Each point is reached from the start by the listed moves, each made 0, 1 or 2 times, or once backwards (-1), plus a little noise. Is the number of moves made odd or even? Then give how often each move was made.

Moves:
(1): [ 12  18 -27]
(2): [ 5 11 11]
(3): [ 30 -22   7]
Start: [ 11  -1 -10]
Points:
[ 89 -17 -11] => even (1, 1, 2)
[  3 -10  28] => even (-1, 1, 0)
[ 57   6 -19] => odd (1, 1, 1)
[50 -2 20] => odd (0, 2, 1)
[ 90 -19 -61] => odd (2, -1, 2)

Moves:
(1): [ -7 -13   6  -9 -14  10  16  -1   3  -6]
(2): [-2 18 -1 -2 24 -7  9 -1 15  6]
(3): [ -5  -2  14  -2   0   4   4 -15  -4 -15]
(4): [ -1   6 -14  17  -3 -17  -2  -1   7   8]
(5): [  5  -5  -6  10  -4  12   3   4 -15  -3]
(6): [-16  -1   7  -2  17  18   5  -4   3   9]
(7): [ -9  17   7  -6   2 -11   7  -1   5  13]
(8): [ 1 -3 21  0  7 16  1  6  6 -7]
Start: [ -5  -3 -10 -13  -1   4  10   1  -1   2]
Points:
[-60  41  28 -35  44   6  78  -7  58  42] => odd (2, 2, 0, 1, 0, 1, 2, 1)
[-58  34  71 -47  95  57  59 -33  31   1] => odd (0, 2, 2, -1, 0, 2, 1, 1)
[ 14 -15  12 -18  -7  49  39  16 -16 -24] => odd (1, 1, 0, -1, 2, -1, 0, 1)

Moves:
(1): [ -4   6  -3  16   5 -17   2   9  -5   6   8 -11]
(2): [ 4  2 -3 11 16  7 -9  7  3 -4  8  7]
(3): [  3   6   6   6 -10  -1   3  14   7   0  -7   0]
(4): [-10  -7   2   3   8  -1   3   6  -2   8  -3  10]
(5): [ -2 -17  -2  -6   6  -4   7   3   9 -11  16   3]
(6): [-13  -1  12   1   1  -9   0 -24  -1   2 -16   3]
(7): [ -4 -14   7   6  -3   7   5  -1  -6  -5   2   1]
(8): [-19  -2  -9  -2   0   2  -8 -15  -4   9 -13   8]
(9): [-14  -6   7  -4   6  15  12  14  -1  -1   6  -6]
(10): [10  6 -2  1  5  4 15 -3 15  8  0 -1]
(11): [-17  -1  -1   0  12  13  10  -7   0   1   9  18]
(12): [-6 -5 -8 -1 10 -5  7  0 -3 -8  4  0]
Start: [  3 -14  -2  10  -4   1   2   0   4  -5   1  -1]
Points:
[-14 -25 -15  39  39 -12 -34 -37 -34 -30  -2  22] => even (0, 2, -1, 0, -1, 1, 1, 0, -1, -1, 0, 2)
[-95 -78  23   4  30  75  37 -15  -9 -50  22  48] => odd (-1, 1, 1, -1, 1, 1, 2, 1, 2, -1, 2, 1)
[ -3 -45 -14   0  31  34  33  28 -10  -2   3   2] => even (-1, 0, -1, 2, -1, -1, 1, 0, 1, 1, -1, 2)
[-47   4  18  66  58 -22  -6  -4  -6   7  24  34] => odd (2, 2, 0, 1, 0, 2, -1, -1, 0, -1, 2, -1)
[-44 -13  14  67  12 -24  80   5   6  22 -18  -4] => odd (2, -1, 2, 1, -1, 1, 2, 0, 0, 2, 1, 2)
[ -2  33 -44  66  -9 -29 -30  25  -3  15 -14 -10] => even (2, 1, 2, -1, -1, -1, 0, 2, -1, 0, 0, 1)
